Every row gives one point. Two turns around zero, p and q, are shown by what they do to some points. Where does a point land after both, in the order given? Backwards means that the second turn is done in reverse. Each puzzle has new turns, and all numbers are rounded.
(in the rows, 128 means zero)

Turn p:
[102 126] => [104 117]
[112 142] => [108 136]
[169 116] => [171 131]
Turn q:
[142  92] => [113  93]
[106 157] => [133 164]
[136 136] => [139 128]
Where do these land?
q, then p: [162 101] => [148  89]
q, then p: [132 147] => [140 144]
q, then p: [ 89 125] => [ 91 141]
q, then p: [129 139] => [133 138]

Turn p:
[154 107 141] => [143 123 160]
[117 134 137] => [126 142 122]
[191 141 119] => [178  88 136]
[105 129 109] => [103 125 112]
[ 95 135 148] => [115 163 117]
[107 121 115] => [103 128 122]
Turn q:
[105 143 127] => [138 129 103]
[ 98 133 148] => [119 142  96]
[131 130 151] => [120 150 128]
[191 131 111] => [147 126 190]
[ 97 119 116] => [121 108 101]
[146 112 115] => [122 113 150]
Where do these land?
q, then p: [136 158 125] => [156 115 129]
q, then p backwards: [ 80 123  86] => [145 163  77]
q, then p: [140 139 156] => [145 137 102]
q, then p: [152 115 136] => [133 156 127]
q, then p backwards: [132 106 137] => [114 110 120]

Turn p:
[142 136 143 142] => [131 134 121 152]
[124 101 100 146] => [ 89 125 119 112]
[115 126  95 143] => [110 119 104 105]
[144 110 157 117] => [126 139 159 150]
[121 164 107 103] => [161  99 118 109]
[ 92 150 117 131] => [147 136 104  98]
[159 108 176 115] => [129 143 171 170]
Turn q:
[118 115  92 119] => [140 156 140 104]
[ 93 146 142 149] => [118 103 165 136]
[115 172 110 143] => [119 144 165 158]
[163 107 140 101] => [143 129  80 125]
[122 104 147 106] => [149 107 112 111]
[156 125 137 150] => [ 99 128 107 135]
Where do these land?
q, then p: [117 129 101 141] => [158 138 131 131]
q, then p: [128 105 174 136] => [ 90 127 151 100]
q, then p: [134 105 137  70] => [107  73 137 149]
p, then q: [147 154  94 144] => [123 154 130  86]
q, then p: [113 156 120 145] => [137 161 122 141]
q, then p: [128 118 142 132] => [117 127 137 117]

Turn p:
[111 155 102 150 156 135] => [135 115  78 123 113 129]
[105 102 103 151 108 119] => [150 135 129 122 114  82]
[143  93 155 102 102 157] => [113 109 186 119 146 124]
[144 133 114 157 131 118] => [145 125 112 156 124 121]
[134 136 164  97 101 138] => [ 94 133 168 125 123 148]
[151 162 100 110 157 118] => [154 127 102 130 123 177]
[108 115 158 130 140 111] => [105 152 122 122 151 114]
Turn q:
[149 119 145 147 110 142] => [143 132 145 108 123 100]
[148  95 102 149 167 154] => [145 108 132 160  75 111]
[142 131 124 105 144 109] => [131 119 109 118 117 154]
[111 166 136 106 162 142] => [128 170 104 149 124 156]
[153 151  96 129 135 131] => [110 127  94 123 103 116]
[125  98 130 123 105 143] => [120 120 166 121 124 124]
[ 86 156 162 152  97 103] => [132 145 128 127 202 117]
[110 107 129 113 104 101] => [116 102 147 118 154 146]
Where do these land?
p, then q: [121 136 129 105 131 123] => [117 149 131 126 122 136]
q, then p: [110 137 120 166 146 157] => [133 149 103 168 115 114]
q, then p backwards: [139 120 120 132 153 136] => [134 144 110 141 116 127]
q, then p: [ 90 134 107 146 115  92] => [143 125  89 113 161 102]
q, then p: [151 151 113 163 137 148] => [157 163 125 145 102 127]
p, then q: [154 107 169 100 119 111] => [167 171 123 150 138 134]
q, then p: [148  86 122 118  91  96] => [122 136 166  94 172 122]
p, then q: [110 153 144  93 132 160] => [103 147 169 141 128 154]

Turn p:
[157 101 154 163 179 103 121 117] => [155 173 157 144 160 134  86 141]
[149 141 124  92 127 148  98  90] => [106 107 107 143 104 162  92 122]
[136 108 109 169 123  98 134 158] => [142 171 135 144 134  88 149 129]
[116 117 158 145 129  91  94 118] => [155 141 173 151 109 144 126 135]
[120 111 110 107 118 119 152 143] => [130 112 108 140 142 112 154 141]
[138 158 153 108 108 152 154 118] => [135 110 100  93 128 160 133 109]
[ 97 156 109 132 131 119 121 129] => [113 108 152 131 123 112 138 103]
[127 152 143 115 135 156 119 148] => [131 107 124  93 113 121 109 126]
[111 107  93 120 101 166 160 132] => [ 85 121  96 114 139 118 166 149]
Turn q:
[145 154 156 112 112  79 143 152] => [183 160 125 163 132 134 140 121]
[161  98 133 142 117  98 115 127] => [125 124  85 164 142 123 127 126]
[102 126 127 130  98 124 141 111] => [117 155 142 132 124 117  99 132]
[120 141 102 107 127 150 158 106] => [107 152 155  97 141 124 133 110]
[135 103 137 157 168 118 120 114] => [119  81 124 146 156 127 125 138]
[110 138 144  89 138 156 131 154] => [140 122 158 114  88 135 145 106]
[140 145 150 149  97 137 103 116] => [128 140 105 131 118 166 102 144]
[106 155 122  93 151 148  98 142] => [156 107 139  82 100 130 131 111]
[132  93  80 173 143 141 144 130] => [ 78 113 119 122 151  95 149 164]
Where do these land?
q, then p: [162 139 126 115 153 128  91 113] => [ 91 123 102 147 147 132 108 150]
q, then p: [120 161 115 109 100 112  95 104] => [115 108 107 152  95 129  92 108]
p, then q backwards: [181 115 152 101 114 105 123 127] => [147 147 159 132 102  94  92 141]
p, then q: [117 146 136 130 126 131 106 150] => [133 144 114 149 120 130 115 110]
p, then q: [137 113 113 139 186 111 156 139] => [167  76 122 129 158 127 136 134]
q, then p backwards: [ 79  84 150 162 149 141 134 147] => [ 82 111 105  97 146 126  76 136]
q, then p backwards: [104 117 113  92 106 158 164 124] => [113 151 109 183 122 138 104 127]
q, then p backwards: [117 156 131 154 117 134 147 115] => [125  99 149 147 146 139 124 115]
p, then q: [134 120 116 149 102 132 135 134] => [139 155 146 117 139 124 131 134]

Turn p:
[157 135 119 169 118 106 161 143 135] => [149 121 151 140 142 131  75 108 136]
[116 117 153  90 163 127 134 128 108] => [119 140 105 163 131 131 156 162 134]
[156 115 147 124 102  92 134 108 102] => [118 150 120 141 172 117 124  98 153]
[109 110 148 123 148 163  95 143 130] => [135 141 134 128  91 107 166 149 119]
[142 105 109 132  90 118 147 156 162] => [111 106 177 134 145 118 108 108 105]
[ 77 165 144 137 147 135 106 127 145] => [115 145 122 106  73 159 131 149 136]
[172 120  91 140 111 117 122 127 172] => [116  93 141 107 141  90  86 110 113]
[123 125 103 133 126 110 123 118 100] => [139 137 123 106 160 137 127 136 132]
[124 110 140 121 130 136 150  94 108] => [135 114 116 141 145 135 156 124 159]
[105 178 126 112 143 176 110 136 118] => [144 132  91 117  81 156 148 133  94]
Turn q:
[152 101 115 149 167 117 155 101  94] => [118 128 126 147 111  73 109  83 120]
[150 111 127 110  72 137 131 152 145] => [101 121 122  92 154 159 137 124 165]
[ 93 113 118 145 194 141 136 122 122] => [122 112 120 171 104  86 139 142  88]
[146 124 159 123 115 119 105 140 142] => [137 147 119 120 167 144 136 126 130]
[123 171 123 146 105 121 122 178 141] => [157 108 124 148 129 182 139 135 156]
[132 135 103 143 190 157 129  95 113] => [123 110 158 167 116  82 100 132  96]
[ 99 142 128 114 133 117 139  99 175] => [132 124 106 106 111 143 103 159  90]
[139 124 118  99  96 108 109 141 116] => [144 133 130  94 140 126 138 132 166]
[118 121 140 147  97 129 110 121 117] => [118 165 129 133 124 140 133 135 147]
[128 138 149 106 111 134 143 131 116] => [128 132 145 104 125 145 146 114 122]
Where do these land?
q, then p backwards: [138 105 144  91 124 154 120 127 104] => [115  87 119 122  99 121 101 125 130]
q, then p: [121 213 120 146 137 138  93 137 131] => [172 148 140 155  90  73 121  90 122]
p, then q backwards: [141 120 122 133 142  40 131 152 143] => [162 117 111 148 114 160  81  74 155]
q, then p: [137 134 116 153 151 107 134 110 114] => [126 142 124  98 138 112 110 108 143]
p, then q backwards: [130 158 123 128 141 130 151 139 125] => [123 152 127 148 131 119 135 127 153]
p, then q: [143 117 132 134 151 150 122 143 155] => [134 149 104 121 132 134 137 112 158]
q, then p: [121  98 142  85  85 143 132  91 137] => [ 89 140 105 143 120 169 157 149  95]
p, then q: [106 104 139 127 157 120 131 140 132] => [132 118 110 143 136 159 150 119 130]
p, then q: [122 107 144 147  72 153 141 109 114] => [102 144 129 106 123 128  96 105  77]
p, then q backwards: [119 124  98 137 121 146 126 133 124] => [128 147 136  97 135 126 134 132 132]

Turn p:
[153 113 162 123 105 151 131 139 104 122 123] => [139 150 147 121 106 164 132 152 144 141 121]
[157 124 147  94 152 150 127 140 163 134 101] => [125 109 141  82 108 118 101 148 162 116 131]
[128 115  97 130 105  95 115 112 139 120 124] => [109 105  96 152 120 132 140 126 114 112 115]
[117 135 118 115 110 161 139  99 126 105 122] => [129 152  99 136 103 123 107 138 123 143 149]
[ 85 123 125 160 168 146 120  98 128 149 116] => [136 105 130 110 139 107 124  99  91 170 158]
[118 161 148 109 102 145  99 134 167 113 105] => [106 135 133 126  98  82 112 168 133 139 106]
[143 152 153 163 143 136 161 152 177 108 127] => [118 152 116  84 152 101 127 116 168 148  93]
[118 154 124 116 143 123  86 128 109 114 165] => [110 126 159 179 141 110 125 127 137 131 150]
[109 140 137 137 108 113 121 103 115 166 176] => [106 155 150 144 130 123 169 110  92 117 150]
[146 101 132 140 128 146 160  92 102 121 123] => [148 139 102 115 111 167 139 114 135 147 155]
[148 105  93 154 125 117 153 154 102 159 103] => [159 110 108 109 167 170 141 140 108 112 117]
[127  98  99  98 109  97 126 154 116  98 163] => [116 130 125 179 129 162 105 111 133  86 105]
[116 142 130 127 165  84 128 158 116 156 115] => [163  96 157 127 159 106 142 114 124 104 115]
Turn q:
[147 163 103 146 158 149 137 153 130 144 108] => [162 124 116 123 142 161 171 130 127 130 101]
[141 160 105 103  88 133 143  82 108 114 149] => [126 107  80 144 111 104 124  92 123  85 145]
[143 107 144 101 159  94 111 157 113 141 140] => [120 127 150 108 113 123 124 185  98 124 119]
[ 85  85 153 137 115 136 162  96 130 160 128] => [ 97  83 147 142 134 120 100 107 137 180 146]
[145 110 118 122 104 145 127 116 159 116  99] => [149 135 113 129 154 105 104 122 162 131 120]
[144 134  97 126 155 131 125 141 114 107 147] => [139 135 128 130 121 152 126 130 107  94 100]
[123  97 154 129 137 153 102 126 126 168 142] => [ 92 108 151 117 172 127 128 146 121 138 137]
[117 133 101 151  88 124 101 105 138 114  93] => [121 162  91 164 138 125 123 120 170 132 136]
[142  95 162 136 149 123 127 133 123  98  93] => [138 148 172 142 129  94 125 141 136 143  98]
[115 158 128 140 162 107  99 132 147 153 161] => [ 90 138 123  87 115 165 156 140 126 125 127]
[106 160 131 159  85 103 159 139 134 118 151] => [141 131 129 133  85 151 134  99 149 128 181]
[126 133 139  85 135 139 143 156 115 104 124] => [161 138 134 118 124 108 119 125  82 129 127]
Where do these land?
p, then q: [119  84 117 151 149 122 125  98 142 160 154] => [ 88  96 126 147 133 116 102  96  95 129 121]
p, then q: [101 117 128 130 145 108 115 117  93 136 128] => [113  97 157 149 130 118 135 128 143 111 125]
q, then p: [100 140 108 150 112  96 130 110 132 188 155] => [ 95 155 125 119 135 148  80 114  74 124 131]
p, then q: [132 157 136 139 141 151  90 127 104  95 131] => [115 116 149 101 133 163 149 151 152 145 146]
p, then q: [133 128  87  75 124 149 144 130 149 105 133] => [114 190 111 128 136 151 113 127 132  95 133]
p, then q backwards: [171 177 161 149 117 124 162 178  92 129  81] => [192 134 125 143 149 129 115 181 165 135  66]
q, then p: [129 100 108 159 133  94 109 140 126 136 133] => [113 144 145 113 141 116 103 148 118 153  98]
p, then q backwards: [154 116 119  90 113 155 135 106 149 119 109] => [131 130 107 114 110  75 123 125 146 135 152]
p, then q backwards: [120 138 136 116 122 167 152 141 157 114  91] => [133 112 122  86 132  98 126 134 169 115 115]
q, then p backwards: [126 145 155 130 161 114 103 141 117 132 149] => [135 126 151 134  97 132 117 125 139 169 140]
p, then q: [113  94 130 124  97 119 121 127 145 158 141] => [128 135 128 168 131 107 126 105  98 138 142]
p, then q: [145 141 132 100 118 129 146 117 154  78 104] => [145 159  87 118 129 142 108 141 168 125 142]
p, then q backwards: [122 126 147 150 132 134 133 131 103 112 155] => [101 129 133 158 130 144 128 139 133 115 109]
